Every row gives one point. Each copy is the shape, with its points in the same order, turned, moved and blurred by noise. Some copies are also mirrored. Which?
In the rows, 128 means zero.

Shape (7 x 3):
[[ 87 134 155]
 [156 160 127]
 [159 134  98]
 [116 126  85]
 [123 174 151]
 [114 127 128]
 [172  71 154]]
Copy 1 (7 x 3):
[[ 98 115 167]
 [126 137  93]
 [147 104  84]
 [115  74 103]
 [104 150 124]
 [121 102 134]
 [201 108 145]]
Copy 1 is: only turned
Copy 2 (7 x 3):
[[ 97 103 161]
 [167 125 130]
 [152 126  92]
 [109 139  95]
 [146 123 169]
 [115 109 129]
 [146  42  89]]
Copy 2 is: only turned
Copy 3 (7 x 3):
[[121 120 183]
 [161 156 126]
 [133 148  95]
 [ 93 150 120]
 [159 152 167]
 [119 127 145]
 [148  65  94]]
Copy 3 is: only turned

Shape (11 x 6):
[[123 119 116 128 183  60]
 [139 105 107 138 123 137]
 [130 130 124  85 163 114]
 [118 133 131 152 131 165]
 [170  94  75  82 160  98]
 [ 96  95 137 154 144 110]
 [166 131 134 127 112 129]
 [ 77 139 117 132  87 127]
 [151 143 101 150 151 167]
 [177 189 144 120 150  93]
 [168 131 102 114  86 170]]
Copy 1 (11 x 6):
[[128  99 174 141 168  63]
 [142  97 123 126 125 131]
 [106 136 124 120 166  92]
 [121 116 122 153 124 156]
 [164 119 125  73 166  75]
 [113  67 154 155 160 125]
 [143 108  91 137 110 106]
 [ 69  79 133 118 105 132]
 [151 141 135 140 115 146]
 [125 147 111 166 101  49]
 [143 122  77 101  93 144]]
Copy 1 is: mirrored
Copy 2 (11 x 6):
[[126  69 205 114 149 114]
 [142  98 120 137 122 142]
 [127  83 145  80 161 136]
 [108 143 122 137 134 156]
 [170  31 140  98 151 146]
 [ 96 100 152 146 125 109]
 [170 125 118 115 145 122]
 [116 132 139 101  70 131]
 [143 124 129 137 148 188]
 [180 144 181  81 181 137]
 [175 130  84 114 119 157]]
Copy 2 is: mirrored

Shape (14 x 8):
[[153 163  99 121 169 124 131 130]
 [ 47  81  97 165 136 155 127 119]
 [150 104 121 145 154 138 136 118]
 [152 153 115 141  58 159 146 109]
 [161 173 152 157 147 113 109 109]
 [159  82 108 149 160 155  78 144]
 [185 183 107 121 136 160 137 139]
 [167 109 177 159 151 156 112 162]
 [108  94  94 167 128 155 119  74]
 [146 118 161 124 108 140 142 161]
 [157 173 112 112 161 114  66  91]
 [141 176 119 124 166 139 145 142]
 [114 154 132 155 169 144 131 149]
 [174 172 100 147 124 117 137 149]]
Copy 1 (14 x 8):
[[105 151 102 103 135 123 116  86]
 [120 106 137 187 122 205 103 147]
 [145 125 143 132 150 133 125 106]
 [113  48 129 129 107  96  88  95]
 [ 78 149 161 122 127  93 121  76]
 [157 144 156 130 167 133  70 125]
 [ 96 106 104  87 154  98  94  80]
 [109 117 179 117 183  93 113 141]
 [136 100 159 164 128 179  95  89]
 [120  99 142 120 137  88 125 155]
 [ 89 176 155  81 102 128  94  68]
 [ 81 133  99 103 144 119 124 102]
 [ 74 140 123 139 156 136 126 129]
 [106 133  97 125 129  75 104  84]]
Copy 1 is: mirrored
Copy 2 (14 x 8):
[[149 135 123 120 161 151 171 151]
 [ 87  84 177 193 108 154 102 150]
 [150 120 123 164 133 143 142 111]
 [129 146 129 122  43 153 179 128]
 [180 174 160 122 133 131 154 128]
 [176 108  99 161 128 147  88 135]
 [153 167  91 117 123 155 183 155]
 [167 165 102 173 120  95 111 126]
 [132 106 166 173  97 189 121 112]
 [125 143 106 142  97  87 145 124]
 [173 149 148  75 156 171 125 132]
 [131 159 124 131 157 137 172 160]
 [132 153 145 162 149 126 141 167]
 [170 136 120 119 115 133 191 161]]
Copy 2 is: mirrored

Shape (12 x 9):
[[113 144  79 168  86  52 152 107 145]
 [136  64 119 178 142 136 113 176  82]
 [142 134 185 170 145 164 149 120 101]
 [116 141 133 177 152 156 100 114  97]
 [180 126 106 167 134  99 117 148 147]
 [123 132 143  96 137 156 170 169 158]
 [ 87 132 154  82 134 127 118 105 153]
 [126 122 172 131 111 112 113  76  94]
 [126 140 140 113  80 150 159 102 178]
 [120  86 103 114 135 117 156 107 145]
 [121 129 162 156 138 135 130 129 163]
 [151 143 122 120 133  88 120 174  84]]
Copy 1 (12 x 9):
[[ 97  58 106 138  67  76 165 139 106]
 [112  72 159 144 129 187  77 171  90]
 [119 144 154 200 140 173 134 128  99]
 [ 93 130 136 160 108 165  92 104  97]
 [140  85 108 132 139 109 111 143  72]
 [127 136 131 121 169 154 168 160 157]
 [114 125 161 127 132 121 142  94 183]
 [122 112 198 170 102 123 136  89 112]
 [164 121 121 140 108 132 191 115 155]
 [116  57 137 123 136 145 160 115 143]
 [133 120 120 171 136 133 123 128 142]
 [ 96 115 173 107 138 108 120 168  78]]
Copy 1 is: only turned
Copy 2 (12 x 9):
[[146 111  80 163 156  57 126 128 152]
 [114  95 117 180 115 198 111 177 113]
 [ 93 148 151 159  81 159 123 106  94]
 [111 167 136 166 134 159  99 135  78]
 [165 124 139 207 135 131 127 139 153]
 [107 114 190 117 145 149 179 108 143]
 [128 135 173  89 160 126  98  83 132]
 [137 138 135 120  86 123  68 100 113]
 [ 97 149 152 118 124 105 133  81 185]
 [134 101 107 120 150 156 135  98 157]
 [101 130 163 169 141 136 117  88 133]
 [170 110 160 147 115 135 140 178 116]]
Copy 2 is: only turned

Shape (14 x 11):
[[123 149 148 153 109 106 144  99 135  81 122]
 [121 116 155 102 147 155 166 142 160 117 129]
 [119 107 109 155 103  95  85 150 121  90 187]
 [105 105 101 160 121 131 119  86  92 126 157]
 [150 123  92  98 122 108  91 131  59 104 139]
 [194 119 136 144 145 132 114 122 162  94  84]
 [150  88  95 109 140 134 150 105 115  80 144]
 [110 115 106 136 117  80 151 141 166 122 121]
 [152 137 130 147  93 171 128 153 105 108  63]
 [124  54  46 203  90 160 114 158 112 108 151]
 [ 93 148 135 169  91 133 124  95 136 132  97]
 [ 97  89  73 123 134 174 106 162 104  89  93]
 [143 154 158  79  87 147 124 117 182 101 130]
 [104  74 157 120  85 142 112 125 123 102 116]]
Copy 1 (14 x 11):
[[154 150 118 147 116  94 133  99 168 101 126]
 [127 143 159  99 150 133 184 124 155 114 139]
 [104 136 132 155 127 101  64 157 140 113 166]
 [127 115 142 139  83 101 109 104 125 156 171]
 [141 144 109 105  91  97  94 173  89 147 132]
 [149 116 127 135 152 131 140 109 102  82  78]
 [162 113 159 104 116  89 139 141 102 105 158]
 [115 113 119 149 165  70 151 134 158 129 138]
 [154 140 105 172 103 161 177 144 111 127  98]
 [119  75 154 216 114 130 112 157  84 133 199]
 [119 126 100 168  91 117 154  86 168 139 125]
 [ 94 135 132 152  92 123 177 165  69 116 163]
 [132 123 102  90 124 145 154 141 192  76 112]
 [110 124 167 147  78 119 145 158 160 112 118]]
Copy 1 is: only turned
Copy 2 (14 x 11):
[[130 134 135 160 136 130 150 108 110  75 112]
 [181  67 121 124 137 155 138 121 115 124 132]
 [128 157  83 126  83 133 135 128 181  82 147]
 [ 97 141  94  82 114 119 139 100 112 100 140]
 [117 164 111  96 122 126  90 182 122  94 162]
 [166 150 173 113 154 179 130 131 139 110  85]
 [158 121 121  74 138 151 115 129 114  58 142]
 [180 124  91 126 126  99 145 124 142  98  88]
 [158 161 137 138 108 172 103 140  67 142  95]
 [155 186  52  57  52 173 118  94 126  98 108]
 [112 136 116 147 119 111 135  88  93 130  86]
 [138 115  79  86  89 178  71 153 100 108  93]
 [174 100 163 173 140 132  88  96 134 116 136]
 [141 102 148 119  56 133 117 118 112 109 121]]
Copy 2 is: mirrored

Shape (18 x 12):
[[144  81 126 150  91  95  89 123 140 164 172 136]
 [118 109  90  92 139  66 110 153  94  99  96  98]
 [101  88 180 125 158  93 114 101 169 160 158  92]
 [175 146 134 122 165 143 154 151 124 168 184 125]
 [138 123 151  87 123 140 138 114 126 162 124  95]
 [138 155 155 120  93  86 173 176 148 123 178 132]
 [181 133 163 175  85 145 123 146 118 110 127 101]
 [157 148  93 109 128 101 175 175  75  91 146 151]
 [167 159 114 111  87 118 114 109 165 140 103  98]
 [119 145 135  96  94 106 155 142 134 136  96 172]
 [ 88 100  97 101 132 138 102 125 106  87 138  89]
 [113 152 120 167 151 145 134 190 135 164 182 156]
 [116 159 128 105 148 127  90 135 115 155 162 168]
 [183  87 153  87 123 144 164 161 153 107 140 144]
 [162  74 155 144 115  74 150 136  96  79 133  90]
 [ 98 137 165 179 134 152 184 169 140 121 139 133]
 [159 138 115 140 135 130 129 116 152 132 146 133]
 [130 109 156 101 174  67 155 184  79  95 149 114]]
Copy 1 (18 x 12):
[[116  71  89 109 127 115  84 121 120 184 152 124]
 [125 157 109  60 132  87  97 122 149  83 102  94]
 [ 78 103 147  91 156  92 175 111 141 188 165  87]
 [151 150  85 170 132 140 154 139 164 156 180 133]
 [147 137 125  80 130 157 152 104 145 156 142 114]
 [164 113 135 162  76  76 133  99 133 139 162 134]
 [177 108 161 152 135 150  79 128 142 157 115  98]
 [177 168  95 145 119  99  96 115 136  64 146 141]
 [143 104 127  94  81 162 119 101 187 150 101 121]
 [158 106 136 104  88 116 151  97 124 113 115 172]
 [ 82 147 113  87 128 142 103 111 115  92 129  84]
 [105 138 103 178  91 119 137 182 104 145 150 145]
 [ 86 147 102 117 112 141 125 124 142 138 162 178]
 [185  87 135 127 141 145 150 136 143  88 178 122]
 [172 117 133 123 182  85  85  94 130 112 128  70]
 [146 130 157 194 116 116 171 150  83 136 129 103]
 [131 102 104 149 128 157 136 120 158 142 127 128]
 [147 175 131 122 166  59 126 128 144  85 161 112]]
Copy 1 is: only turned
Copy 2 (18 x 12):
[[136 109 152 160  90  90  97 103 152 139 137 127]
 [153 132 114 164 160 139  85 196  98 177 138 121]
 [ 96 136 189 137 115 112  95 107 134 161 139  44]
 [121 147 135  84 112  74 166 153 136 114 120 104]
 [147 121 150  91 127 130  89 130 117 130 105  79]
 [137 158 183  78 107 117 146 150 144 180 123 162]
 [155 180 169 132 121 141 101 128 143  82 105 155]
 [146 135 117 104 152 126 165 191  94 151 135 185]
 [178 146 124 109 150 145  92 113 173 141 100 116]
 [137 129 123  82 141 133 103 115  99 180  90 160]
 [ 99 107 116 141 129 174  80 185 126 136 153 107]
 [ 75 168 113 111  72  89 151 149 134 142 109 135]
 [ 85 136  97  89 125  70  99 136 128 144 138 124]
 [125  99 183 106 169 114 145 151 127 133  70 139]
 [160 146 205 176 147 143 121 161  93 131 147 136]
 [ 81 193 160 102  87 155 151 134 101 140  90 140]
 [126 136 124 124 138 125 140 119 157 127 116 124]
 [118 151 176 133 156 101 134 210  76 173 149 123]]
Copy 2 is: mirrored

Shape (17 x 12):
[[126  61  94 120 139 152 132 146 104 114 153 108]
 [108 133 107 102 129 140 166 123 120 112 157 161]
 [170 170 108 151 172 107 154 137 107 151 112 132]
 [123 123 162  86 107 114 130 109 150  86 188 118]
 [179 187  97 159 125 116 140 140  84 137 115  87]
 [ 99 112 130 112 125  97  97  92 153 131 196 116]
 [108 112 162 124  87 157 122  93 164 122 153 121]
 [115 194 104 108 149 126 144 146 104 161 104  87]
 [156 171 125 137 178 121 146 106 122 165  89 107]
 [119  97 120 136 104 118 155 122  90 134 137 137]
 [ 89 128 171 144 100 116 106 134 164 143 206 138]
 [164 175 115 105 145  89 134 167 103 169  54 120]
 [128 168  93 131 134  97 156 105  85 164  93 103]
 [114 161 117 149 165 100 134 136  83 102  72 115]
 [119 127  83 125 109 139  99 116 140 109 140 151]
 [160 194 123 131 173 139 115 134  38 169  90 119]
 [100 115 107 145 130 147 152 144 134 114 148 114]]
Copy 1 (17 x 12):
[[ 89  87 123 103 135 174 167 107 123 178 169 130]
 [ 91 138 132  81 140 158 149 150 120 108 159 161]
 [148 145 146 150 172  91 140 151 101 133 181 169]
 [143 117 129  49 138 179  97 132 151 106 165 119]
 [162 189 119 146 179  97 144 119  94 147 165 128]
 [121 101 151  60 104 130  80 108 166 138 161 132]
 [121 118 124  97 134 174 109 103 181  98 118 115]
 [136 184 132 113 158  91 160 166 137 158 146 128]
 [145 150 161 148 199  84 138 152 144 134 157 149]
 [120 110 137  99 122 138 171  97 112 106 141 143]
 [138 110 113  98  70 150  85 133 167  94 163 125]
 [193 161 148 142 172  96 174 178 123 158 123 171]
 [135 168 141 106 166  67 170 123 115 140 147 149]
 [127 133 127 120 184  82 143 169  80 137 120 120]
 [101 137 127 106 134 161  95 113 114 145 120 171]
 [152 181 199 163 164  91 155 153  93 163 145 117]
 [ 93 119  96 110 134 147 145 130 129 132 159 133]]
Copy 1 is: only turned
Copy 2 (17 x 12):
[[163 106 111 115 111 102 147 174 127 118 131 127]
 [104 125 116 118 161 101 147 128 143  83 156 145]
 [104 180 149 174 132  77 119 112 110 118 117 176]
 [115 146 133  79 110 137 166 110 142  98 205 115]
 [ 82 203 114 176 112 108 135 141  80 132 119 180]
 [122 115 123 100  86 152 128  97 175 121 177 143]
 [108 137 121  88 114 160 171  96 147 108 133  90]
 [ 51 182 131 138 142  94 106 153 131 154 124 161]
 [ 90 186 138 151 136  77 101  90 120 150 106 147]
 [106 100 124 124 117 109 168 125 104 108 124 154]
 [110 123 161 114 100 182 182  99 191 116 160 139]
 [ 55 183 186 142 120  69  90 142  87 121  99 166]
 [ 54 145 111 148 119  84 109 109  99 138 113 174]
 [ 81 139 147 180 148 105 100 130  72 152 142 136]
 [116 126 112 129 125 152 106 134 139  72 135 133]
 [ 95 190 144 140 173 106 100 127  73 163  92 207]
 [118 122 116 151 131 117 158 150 150 121 139 116]]
Copy 2 is: only turned
Copy 3 (17 x 12):
[[130 144 104 104 144 136  89 174  96 155 167 110]
 [161 130  85  98 100 120 129 148 116 142 131 163]
 [184 148 140 130 149 137 143  98 127 103 101 114]
 [103 152 122  88  98 104  95 131 105 113 167 205]
 [161 188 128 100 131 133 113  83 130  89  91  82]
 [102 132 146 105 111  86  97 102 106 168 165 180]
 [ 81 134 103 127  66 118 112 116  90 125 167 159]
 [147 169 132  76 117 151 173  89 154 128 121 104]
 [162 127 147 120 132 152 161  73 128  94 129 105]
 [138 138 115 100 107 136 108 145  69 146 108 130]
 [ 82 175 124 149  96  93 124 109  91 171 142 200]
 [160 153 185 107 119 177 165 123 156  96  83  99]
 [164 132 145  74 110 140 147  86 114 125  93  86]
 [121 120 121  83 164 144 153 116 133 100  75 105]
 [120 121 105 124  95 103  92 140 148 147 126 129]
 [168 153 126 107 150 213 129  65 148 117  83  98]
 [122 154  89 112 127 108 137 148 103 143 147 123]]
Copy 3 is: only turned

Shape (16 x 12):
[[ 85 119 114 142 105 126 154 153 153 135 105 118]
 [ 95 127 224 147 115 118 118 128 126 112 117 157]
 [150 132 127 102 144 130 162 123 137 133 205 142]
 [144 121 113  81 107 124 151  94 125 150 146 137]
 [ 97 105 105 146 117 142 133 162 137 134 167 148]
 [155 117 142 145 115 119 136 165 139 117 125 153]
 [153 103 105 123 149 162 163 142 137 130 117 134]
 [151 118 120 138 129 220 137  20 138  72 182 138]
 [155 108 158 148 114 120 141 151 146 138 143  72]
 [134 123 126  76 143 136  82 167 155 104 109 149]
 [132 172 102 111 136 120 120 160  89 106  97 129]
 [146 138 159 128 102 142 159 171 153 121 129 105]
 [125 146 136 148 124 164 118 156 134 148 118 146]
 [149 152 104 145 122 147 121 165 161 100 110 138]
 [141 147 118 145 153 135 158 142 151 127 106 119]
 [141 131 131 150 139 117 134 146 156 147 132 146]]
Copy 1 (16 x 12):
[[115 155  89 124 106 124 145 140 158 137 115 138]
 [124 165 172 143 107 112 110 175  97 130  62 137]
 [ 67 123 168 160 126 122 145 129 130 114 189 155]
 [ 87 124 154 128 120 136 146  81 119 149 162 158]
 [ 99 150 132 112  97  80 160 153 138 112 159 158]
 [148 132 165 141  99 101 130 144 162 133 136 153]
 [128  92 121 142 127 113 152 136 148 150 158 175]
 [ 79  45 164 176 151  78 201  91  62 104 105 160]
 [122 109 148 128 118 127 127 153 154 137 150  85]
 [114 116 158  98 142  99  98 125 189 127 108 195]
 [156 130 125 127 135 116  80 113 146  84 137 179]
 [128 115 155 136 121 155 140 158 162 114 132 128]
 [147 148 138 110 148 101 156 156 130 114 130 158]
 [157 125 139 140 138  97 145 134 187 101 122 164]
 [136 121 126 157 148 125 127 142 160 130 138 156]
 [133 152 150 146 130  98 131 141 153 152 142 150]]
Copy 1 is: mirrored
Copy 2 (16 x 12):
[[ 99 111 119 150  93  84 134 152 122 123 106 152]
 [122 137 164 132  63 152 118 161 176  66 153 146]
 [118 151 148 124 161 104 171 127 161 155 180 116]
 [143 134 143  93 123  95 132 110 135 172 143 116]
 [ 88 155 122 145 125  89 137 159 119 134 162 172]
 [138 142 110 153 123 127 120 149 165 125 134 169]
 [114 140 120 162 130 120 146  93 136 165 122 158]
 [109 196 132 136 124  83 129   7 134  95 199  95]
 [155  75 118 163 128 112 152 136 142 110 158 150]
 [ 79 115 103 109 137 162  87 126 163 143 132 159]
 [120 146  85 128 121 168 120 153 111 148 108 110]
 [132 101 100 167 102 119 145 144 173 131 148 133]
 [104 137 127 179 107 131 101 145 139 139 150 138]
 [100 136  78 169 136 114 102 132 153 126 118 137]
 [110 125 121 177 134 123 141 121 140 130 101 124]
 [120 132 146 163 141 112 118 150 154 128 128 145]]
Copy 2 is: only turned

Shape (17 x 12):
[[138 138 144 141 134 152 151 107 121 157 135 128]
 [150 100 118 117 133 131 149 105 109 119 147 150]
 [144 130 146 143 130 141 149  96 140 111 142  95]
 [146 136 137 131 129  92 145 103 121 164  71 109]
 [ 52 138  90 127 144 123 131 128 135 132 118 110]
 [144 153 132 134 121 137 113 157 104 116 106  96]
 [116 104 116 138 150 132 122 120 118 169 124  97]
 [144 133 154 140 123 107 134 145 133 126 132 158]
 [145  27 138  27 126 102 125 115 154 118  71 115]
 [144 154 128 135 121 121 139 112 106 158 138 112]
 [135 151 124 115 122 149 138 101 158 119 139 132]
 [144 148 120 141 162 135 141 115 158 163 140  95]
 [136 152 138 116 178 128 110  94 151 114 145  92]
 [139 120 114 138 145 139 110 104 128 117  80 117]
 [132 135 125 147 119 128 116 106 140 129 133  91]
 [102 141 108 123 119 134 103 101 152 119 144 136]
 [140 147  99 137 143 113 136 125 154 118 136 123]]
Copy 1 (17 x 12):
[[130 112 135 142 147 165 122 137 118 159 131 116]
 [158 109 121 112 124 162 145 116 106 121 125 137]
 [128 113 115 155 155 127 145 118 118 143 152 113]
 [132 148 143 108 139 130 133 109 126 188  85  92]
 [ 90 144 178 143  99 140 180 131 161 138 104 138]
 [108 157 132 156 116 119 106 137 111 126 106 103]
 [126  93 163 132 119 128 130 130 144 150 104 106]
 [150 156 125 104 142 143 112 153 128 138 128 141]
 [113 110 126  39 115 101 112  18 161 127 119 127]
 [138 132 155 133 124 149 127 140  98 161 128 102]
 [128 146 131 152 137 165 141 108 132 139 158 122]
 [131 121 152 145 144 149 138 140 153 150 141  70]
 [125 131 170 149 169 124 150 111 132 111 157  94]
 [133 133 134 147 138 136 138  93 140 123  81 107]
 [136 127 147 162 125 112 135 121 129 151 135 115]
 [138 145 167 156 122 151 145 109 144 132 154 150]
 [149 156 136 139 129 144 162 128 143 122 134 109]]
Copy 1 is: mirrored
Copy 2 (17 x 12):
[[119 157 136 133 150 117 129 104 111 143 127 144]
 [131 116 114 144 126 109 156 127 119 132 150 130]
 [148 158 140 127 168 124 138 146 125 124 128 124]
 [147 131 132  82 131 111 110 133  80 176 100 139]
 [ 92 131  90 105 124 122  91 147 147  99  81 142]
 [153 131 145 147 128 140  83 121 109 125 100  99]
 [119 131 103 116 140 155  99 130 111 139 128 162]
 [150 143 138 148 111  84 106 125 137 156 133 130]
 [156   7 143  67 121 143 149 157 154 163 148 141]
 [134 162 116 115 132 122 115 108  99 138 128 115]
 [144 147 139 116 138 103 141 110 143 104 118 132]
 [159 164 101 110 167 133 116 105 129 133 112 158]
 [169 131 108 111 191 109 103 125 129  95 130 134]
 [151 107 140 125 133 121 115 143  90 111 102 154]
 [150 157 133 112 140 135 108 145 118 114 126 132]
 [130 143 123 108 118 103 114 128 143  78 130 143]
 [168 146  97 125 126 107 125 130 134 112 106 133]]
Copy 2 is: mirrored
Copy 3 (17 x 12):
[[125 121 141 141 130 152 140  99 132 164 149 132]
 [146 129 118 117 130 142 127 109 118 122 155 164]
 [106 117 127 124 124 122 135  92 140 131 158 107]
 [118  70 147 137 117 109 125 120 111 181 109 150]
 [ 76 173 125 137 115 120 128 168 131 158 104 144]
 [119 116 169 150 115 127 140 126  85 114 115 104]
 [ 98 126 113 163 114 145 108 127 100 167 136 136]
 [144 106 161 141 151 139 122 138 140 119 138 142]
 [134  40  63  68  71 151 105 180  95 115 123 175]
 [115 125 168 144 117 131 126 106 111 159 154 141]
 [131 136 146 112  97 143 132 116 158 136 137 119]
 [133 132 125 157 109 122 113 121 132 182 153 101]
 [122 138 126 103 119 118  91 124 122 154 148  79]
 [124 112 120 129 113 127 106 104 109 137  86 127]
 [ 96 122 143 144 106 121 107 109 129 132 138 116]
 [105 160 146 119 103 143  95 131 153 128 124 136]
 [144 144 139 140 107 104 113 130 142 135 134 127]]
Copy 3 is: only turned
Copy 4 (17 x 12):
[[148 124 143 129 160 140 157 129 143 140 130 121]
 [127 112 110  99 148 122 141 109 117 148 153 143]
 [124 135 137 113 164 133 149  99 130 101 116 116]
 [162 134 142 112 122 131 133 125 144 148  60 150]
 [ 82 109 105 169 123 127 108 151 138 141  89  99]
 [151 113 143 140 110 156 136 135  85 101 104 127]
 [138 139  98 151 154 157 123 134 134 145 102 137]
 [148 118 150 127 136  93 134 146 114 118 135 155]
 [ 75 131 106  42 127 163  83 132 131 130  91 235]
 [164 140 140 124 132 137 134 126 125 143 120 111]
 [123 100 148 108 143 131 123 122 152 112 139 111]
 [161 131 111 127 162 141 132 144 161 109 107 102]
 [133 113 124 101 188 136 106 135 121  98  96  92]
 [138  84 123 127 143 148 125 105 125 121  83 149]
 [138 135 134 140 144 139 113 103 130 105 108 117]
 [111  97 137 141 146 126  88 120 140 121 132 112]
 [143 106 109 122 130 107 118 127 137 104 118 111]]
Copy 4 is: mirrored

Shape (17 x 12):
[[117 111 134 149 118 119 116 103 111 121 144  93]
 [127 107  83 155 129 132 143 110 149 108 121 128]
 [122 121 133 145 113 114 149 118 132 133 155 130]
 [117 113 136 139 122 137 102 132 133 124 109 125]
 [132 156 135 134 117 103 169 109 138 127 105  98]
 [122 150 136 142 124 131 142 102 106 160 103 135]
 [139 151 101 126 152 117 112 127 108 142 122 130]
 [135 103  93 155 117 114 164 114 140 160 104 117]
 [115 130 133 124 117 116 119 115 104 110 107 135]
 [123 133 129 115 119 134 117 100 128 153 113 124]
 [158 156 141 118 123  63 116 100 134 118 105 130]
 [205  85 128 129 119 132 129 111 128 109 132 126]
 [183 106  88 135 120 117 132 150 124 142 108 131]
 [124 143 137 164 154 121 117 122 121 141 129 126]
 [122 129 137 138 122 131 104 116 118 155 120 132]
 [153   7 143 116 127 129 140 106 111 138 109 124]
 [116 146 129 122 157 137 113 132 126 127 143 121]]
Copy 1 (17 x 12):
[[158 137 112 157 125 148 107 131 135 117 113 164]
 [162 158 150 162 133 148 147 117 151 135 142 128]
 [148 147 124 145 138 124 113 100 122 104 126 140]
 [123 145 121 137 102 164 121 124 137 138 118 127]
 [121 103 119 164 145 123 109 124 150 107 165 129]
 [129 126 134 110 120 148 117 137 130  86 150 131]
 [142 138 115 102 148 141 130 160 136 129 132 119]
 [165 133 167 144 139 135 114 111 166 103 140 105]
 [126 127 118 120 118 145 122 121 137 137 141 159]
 [135 130 124 120  95 122 121 140 138 106 132 128]
 [137  82  80 117 136 122 131 113 152 137 144 127]
 [133 102 140 150 141 131 172 108 155 120  69 138]
 [134 137 149 120 161 137 143 121 178 129  98  97]
 [147 136 108 128 142 166 114 134 110 108 128 120]
 [138 139 117 112 105 149 117 134 129 106 121 130]
 [152  96 209 141 102 137 118 102 146 136  57 152]
 [129 154 110 134 131 142 127 154 102 132 126 128]]
Copy 1 is: mirrored
Copy 2 (17 x 12):
[[143 157 132 123 123 117 148 170 116 133 144 120]
 [113 149 152 121 164 139 140 127 146 123 130 109]
 [126 161 116 113 124 118 131 126 118 149 127 118]
 [104 124 124 114 133 131 142 155 104 117 141 127]
 [158 155 113 121 142 160 140 117 116 162 136 158]
 [135 141  99 158 137 122 113 119 111 132 152 147]
 [142 110 124 133 125 135  90 141 135 121 124 129]
 [125 149 100 138 173 144 137 118 152 145 151 110]
 [116 146 120 128 128 133 120 152 112 108 123 156]
 [136 127 108 131 154 125 110 143  95 132 140 136]
 [145 152 100 122 123 187 110 143  92 117 101 138]
 [152 127  99  97 151 135 168 128 130  94  92  98]
 [130 113  85 101 146 156 125 123 162 113 127 109]
 [133 124 134 150 107 131 122 135 116 137 144 119]
 [125 127 108 134 127 114 117 142  99 127 149 122]
 [103 138  60 138 184 106 197 171 134 114  97 100]
 [137 106 147 127 121 118 114 150 113 147 117 133]]
Copy 2 is: only turned
